Each point is reached from the start by the listed moves, each made 0, 1 or 2 times, or once backwards (-1), plus a little noise. Say if it took an odd or an even number of moves. Then give how often each move was made.

Moves:
(1): [-7  5 32 25]
(2): [-32  35 -12 -11]
Start: [  8   2 -16 -14]
Points:
[ 15  -3 -44 -40] => odd (-1, 0)
[-58  74 -38 -39] => even (0, 2)
[-62  76  -8 -12] => odd (1, 2)
[-26  37 -28 -29] => odd (0, 1)

Moves:
(1): [ 19  -9 -15   0   7   2   6 -12   9   6   1   8]
(2): [ -6  24  -2  -6 -13   3  10  -7  -9  -3  -4  31]
(3): [ -1 -17  28   5   0   7  17 -11  19  14  -1  -6]
(4): [ 13  45  19   9 -19  -3 -13 -12  16 -10 -17 -19]
(5): [-10 -13  12   5  23   0 -19  -4 -35   4  -1 -14]
(6): [-13  12  -5   1   5   9  14  -3  13  -2  -1 -18]
(7): [  4 -14  12  14 -26 -14  28 -38  -2 -26  20  -8]
(8): [ 13 -17 -24  19   1  -1  -6   0  -3   3 -36   2]
(9): [-16  -5  -4 -13  28 -20  -9 -29  12 -17 -18  14]
(10): [  3  -9 -22  13  18 -23  17  -5   3   8  -7   2]
(11): [-13   8  13  12  15   9  11  25 -10 -27  11   0]
Start: [  2 -22  -9  -4   3   8  11  10  -9 -17 -13  -1]
Points:
[  28   38  -56   57   28  -15  -16 -112  -27  -76 -121  -40] => even (2, 1, -1, 2, 2, 2, 1, 2, 1, 0, 0)
[ -3  11  41   6  24 -16 -26  19 -68  71 -31 -16] => odd (-1, 1, 1, 1, 2, -1, -1, -1, -1, 2, -1)
[-100   53   72  -53   64   39  -52   40 -108  -49   -7   44] => even (-1, 2, 0, 0, 2, 0, -1, -1, 1, -1, 1)

Moves:
(1): [ -2  12  -1   4 -13   7  -6  -8 -12  -4  -2   5  -6   2 -13   5 -14  12
  12  -2  -4  -3 -26   1 -13  -9]
(2): [ 4 10 12 -1 -2  5  4 -3  4 -5  0 -3  2  4 -3  8 -4  8 -3  4 -8  0 -2  3
  3 -1]
(3): [ -4   0   6   2   0  -3   2   6  -4   2  12  -3 -10   4   0 -10  -5   2
   5  -1   1   4   0   5   0  -1]
(4): [ -9  11  -6  -2   4   6   0  -6  11   3   7  -6   0 -12   5   0   7   4
  -2  -3  -2   2  -1  -5   5  -6]
(5): [ -3  14   4 -13   2   3 -14   9 -14 -11  14  10  -1  12  -6   4  15   8
  -8  -6   7   4  -2  -8  -5 -16]
(6): [-1 -9  0 -8  1 10  4  0  6  2  6 -5  0  0  7  8  8  1 -3 -1  4  0  0  4
  6  4]
(7): [  3 -24  -5   4   2   0  13  10 -25   1  -2  -2  -6   4   3  10  -9  -1
   1  15   7   4   0   4   1  -6]
(8): [-5  8 -6 10  2  1 -6 13  6 11 -1  1  0  3  0  7 -8 -8 10 -7 -7 11 22  2
 12  2]
(9): [  1 -12  -6  12  -7  12   6  -9   4   1 -10   4  -4   7   0   3  -6   1
   3   1 -13   7   6 -15   1   1]
(10): [-7 -1  4  6 -8  4  5  1  2  0  4 -2  9  2 -2  0  2 -2  2 -7  2 -6  2 -6
  7 -8]
(11): [  4 -12  -4 -14  -4   2  -3   0  16  11   5 -16  14 -11  10   2   9  14
  -9   5  -3   1 -10  -5  -8  -3]
(12): [ -4 -14   5 -12   5  -4  11  -6 -12  26   4  -1   2   3   6   4   2   5
 -15  14  -4  -7 -10   7   0  13]
(13): [ -2  -4  -1  -5   3  -1  -1  11   0  -3   2  12   2  -3  -3  -1  -1  15
 -23  -5  22  -4   3  -1   2   2]
(14): [ 10 -14  -4   6 -19   9   5  -3   1   4 -10  14  -8   0   1  12   3   8
  -7   8  -4   3   5   7  10 -12]
(15): [-11  -5   9   3   4   5 -10   9   6   3   1   0  -2 -13   7   2   1  -5
  19  12  -1  10   2  -8   1  -5]
(16): [  2   4  10  10  -3   8 -12   0  -6   0   3   0 -12   2   3   5 -14  -8
   6  -2 -13   0  -6   0   2  -8]
(17): [-13 -17  -4   1  -6  21   0  11   2   0   6   1  -5  -2 -12  11   1   4
 -12  13  -4   0  12   8   1  -8]
(18): [ -5  -5   5  -2   4   4  -2  10  -7   1  -3  -2  -7   2   2   4   4   3
   2   0 -10  -7   2   7  10   1]
(19): [ -8   4  -1   2 -11  -1  -7   6 -10 -11   0   1  -8   7   5  -1 -11  -1
   2   8   3   0  -4   2   0  -1]
(20): [ 8 -5 -1 -2  8  2 -1  5  0  7  8 -6 -1  4  0 -1  5  3 -2  7  7 -9  6  4
 11  9]
(21): [  1  -4  -2  -9  10 -11   7  -2   8   6  -6   2  -4   1   9  -7  -9   2
  -1   0  18  -5  16  -5 -13  -5]
(22): [ 1 -6  5 -2  4  5  2 -5 -7  7 -6 -9  4  6  0 -3  2  3 -8  3  6  3  1 13
  4  1]
(23): [ 7 -2 -4 -5 -6  5  1 -5  6 -4 -2  7  4 -5 -1 -4 -8 -5  5 -2 -6  1 16 -6
 11  1]
(24): [  6 -19   1  -2   5 -15  -2 -18  14   7  -7  -8  -2   0   2   9   2 -10
  12  -4 -14   8   8  -4  18  -2]
Start: [ 13  -4  -6 -14   2  12   9   7 -20   2   1  15   9  24  -4   4  13 -20
   6  12  -3   4  10 -19   2   0]
Points:
[-107   42   60   28  -41  108  -47  114    1  -50   81  -19  -28  -38
    6   20  -30   -3   39   37  -51    0  -15  -14   28  -63] => even (0, 2, 2, 2, -1, 0, 0, 0, -1, 2, 1, -1, 1, -1, 2, 2, 2, 2, 2, -1, -1, -1, 0, -1)
[   7  -78   37  -36   47  -36   10  -19 -110   38   -3   14   15   88
   -1   17   41  -47   24   30   -3   -7   -5  -53   41   -1] => even (0, -1, -1, -1, 2, -1, 1, -1, 1, 2, -1, 2, 0, -1, 1, 0, -1, 1, 0, 1, 0, 1, 0, 2)
[  21 -121  -22  -65   -8   48   56  -24  -45  102   21  -19    4   22
   -3   19   35   76  -90   95   67  -30  -68   64  -17   45] => even (2, -1, 1, 0, -1, 2, 0, -1, 0, -1, 1, 2, 1, 1, 0, -1, 1, -1, 0, 2, 0, 2, -1, 0)
[  1 -42  52 -46   7  19 -27 -45 -36 103  42 -45  -3  37  29 -18  12  37
  18  22 -28 -29 -77 -43   5 -33] => even (2, -1, 2, 1, 1, -1, -1, -1, 1, 2, 2, 2, 0, 0, 1, 2, -1, 1, 0, 2, 1, 2, 0, 1)
[  18  -37  -15   55  -35   47    7  -89  -33  -10 -103   22  -68   17
   27   20  -85  -56  119   20  -61   28   -3  -53    9  -71] => even (2, -1, -1, 2, -1, 0, 1, -1, 2, 0, -1, -1, -1, 1, 1, 2, -1, 1, 1, -1, 2, 2, 1, 1)
[ 28 -11  17 -12 -30  42 -11  12 -19 -45  30  45 -16  69 -24  25  32  16
 -63 -32   8  55  35 -27  45 -46] => odd (-1, 1, 2, 0, 2, 1, 0, 0, 1, 0, 0, -1, 2, 1, -1, 1, 0, -1, 0, -1, -1, 1, 0, 1)
[ 24  18  38  30 -26  12  32 -33 -31  -7 -62  20 -13  49  18  23 -39 -49
  50  16 -48  -5  12   4  27 -16] => odd (0, 2, -1, 0, -1, 0, 0, 0, 0, 1, -1, 0, -1, 1, 0, 1, -1, 1, 1, -1, 1, 1, 0, 0)
[ 32  50 -21 -67  -5  -9 -17 -22 -13 -49  30  -4  21  34  -6  58 -19   3
  55 -40  -6  18   4 -75  30 -75] => odd (2, 2, -1, 2, 2, 1, 2, 1, -1, 1, 1, -1, 0, -1, -1, 0, -1, 0, 1, 0, 1, -1, 2, 2)
[  2 -19   0   1  18  -3  34 -33  42  37 -15  -4 -23 -25  48 -40 -25  -7
  57   3 -37  14   3 -91 -37 -28] => odd (0, 0, 2, 2, -1, -1, 0, -1, 2, 0, 1, 0, 0, 0, 1, 1, -1, 1, -1, -1, 2, -1, 0, 0)
[ 17  18  44 -20  -1 116 -24  52 -81 -50  52  24   1  98 -97  47  22  20
 -48 -10  -3 -25  34  28  66 -28] => even (1, 2, 0, -1, 2, 1, 0, 0, 0, 1, -1, -1, 1, -1, -1, 1, 2, 1, -1, 2, -1, 2, 1, 0)
[ 23  20   3 -11  55  29   7  13 -16  -4 -49  14 -20  91  26  20 -10 -44
  15 -48 -10  36 111 -26  35   7] => even (-1, 1, -1, 0, 1, 2, 0, 2, 2, -1, -1, -1, 0, -1, -1, 1, -1, 2, 0, -1, 2, 2, 0, 0)

Moves:
(1): [ -3   7  -2   1   8  -1   2  -8   6   2  -9   0  -9   4 -10 -17 -12   6
 -19   1  14   1   2  -3]
(2): [-13  13  16  -4   1  -1  -5  -7  -9  -9 -12  -5  -7   0   9   8   4 -14
  -7  13  -3   1 -11 -12]
(3): [-2  1  4  1 12  6 -1 18 -1  7  2  4 -1 -1  2  1  0 -1 -8  3  4 18  2  0]
(4): [ 10   4  -6 -16  -4  -1  -3   0 -12   9   7  -4 -13  -2   5 -10   1  -7
  13  -5   3   5   3   1]
(5): [ 10  -2  -7   1  -8 -22  13   0  -3  -8  -3   0   3   2  -3  -4   9  -3
  -8  -2  -4  -3 -11  -9]
(6): [  0  -1   8   5   8 -12  -3   0  11  -2   1   8  -6  -1   4   6  -7   1
   1  -4   1  -5   5   5]
(7): [ -8   2 -20  26  -2  10  -5   5  -3 -16 -10  -8   1   5 -12   4  -6  -5
   5   5 -22   3   3  10]
(8): [  1 -12   2  -5  -8   1  -1  19   7  -9   8  18  -4   2   6 -11   4 -11
  -6   9  -9  -7  -8  -7]
(9): [ -7   4  -9   3  -2   3  12  -5  -6 -19 -17   3   1  15  -6 -25  -4  -7
  11  15   8  11   0  -1]
(10): [-11   7  -5  11   1   5   0  -8  -1  -3   9   1   6  -4   4   2   5  -5
  -5  -1  -1   2  -9   5]
(11): [  9  10  -4   4   5  -8  -6   7 -13  -4  -3  24   2 -10 -13   1   4  13
  -5   3 -15   8  -6   3]
(12): [  8  13  -5  -9   2   0   1   3   6   0 -11   3   1  -6  -5  -2   0  -4
   3  -5   4 -11   8   3]
(13): [-14   4  20   1   2  -3 -11  15  20   9  -7  -8  -4  -5 -10 -13  20  -4
  -1 -11  -5  -1   0  -2]
(14): [  1 -17 -10   3   5  -9   0   3   6   7  -3  11   8  -4   4  -3   4  -6
   8  11   3 -13  -6 -11]
(15): [  0  -6  -9   3   2  -5  -3  -8  -2   3  13   1  -2   5 -16  11   8 -13
  -3  -7  12   9 -11  -7]
(16): [-21  24   3   4  20  -2  22   2 -21   6   4  -6 -10   5   5 -11  -2  10
  -8 -10  15 -14   0   2]
(17): [  5  10   4  -7   0  -7   4   2   9 -12   3  -2  -6   2   8   4   4  13
   2   3   7   3  -2  -8]
(18): [  7   3  -8  -5   7  -5  -4  -6 -10  15  -1   6   7  14   2   6  -1  -5
  -5  10  -2  -8  -2   2]
(19): [ 10  -9   3  27  -2   0   5  -6  20  23   3   6 -11   6 -13  11  -4 -20
 -10  11  10  -1   6 -17]
(20): [ -4  -6  -4  10   9  13   7  -2   3   1   4   2  -5   6   4  -3   8  11
 -10  -7   5   2   6   3]
(21): [ -7   6 -12 -12 -16  -4  -1   3  -4   7  -9   7  -3  14   7  -3  13   3
  -5  -8  -1 -11   4   5]
(22): [-18   2 -10  -2   2  -8   7  -1  -6   1   1   8  -4   2  -8  12  -8   8
 -12  19  -2   4   2   1]
(23): [  1 -14   8 -11  -8  15  10  -8  26   8  -6   3 -25  16   3  23  10  -6
   4   1  -4  10 -15  -2]
(24): [ -8  12   9 -11   4   0   0   1  10 -13 -13   5   3  -7 -11  10  -1  17
  10 -15 -33  11   0 -11]
Start: [-11   4   4  -6  -6  -9  -1 -14   5   8   6 -11 -10 -14 -13   4  -1 -10
 -12  -3   0  -1  -4   4]
Points:
[ -16  121    7  -89    0   32   54    4 -100  -18  -11   49 -103   57
   66  -13   13  -53   -4  106   15   25  -68    2] => odd (-1, 2, 1, 2, -1, -1, 0, 2, 2, 1, 2, 1, -1, -1, -1, 2, 2, 2, 0, -1, 0, 0, 2, -1)
[-67  18 -99  -4 -13  12  51  58   1 -74  -1  55   4  34  28  40  82   2
 -28   1 -69  -9 -73 -18] => even (-1, 0, 2, -1, 1, -1, 2, 2, 0, 2, 0, 1, -1, 2, 1, 1, 2, 0, -1, 1, 2, 0, 1, 1)
[  27   25    9  -19   42 -102    3    5   53   69  -26   80   42  -54
  -34   56   49   29  -37  -15  -64  -29  -52  -11] => odd (0, -1, 1, -1, 2, 1, -1, -1, -1, 2, 2, 1, 1, 2, -1, 0, 0, 2, 0, -1, 0, 0, 1, 1)
[ 67  50 -42 -42  -7  -8 -82  59 -20  13 -17  54 -63  11 -48  -7  12 -41
 -70   9 -61  39 -15  -3] => even (2, 1, 2, 2, 0, 0, 2, 2, -1, -1, 2, 1, 0, -1, 1, -1, 1, 2, 0, 0, 1, -1, 0, 0)
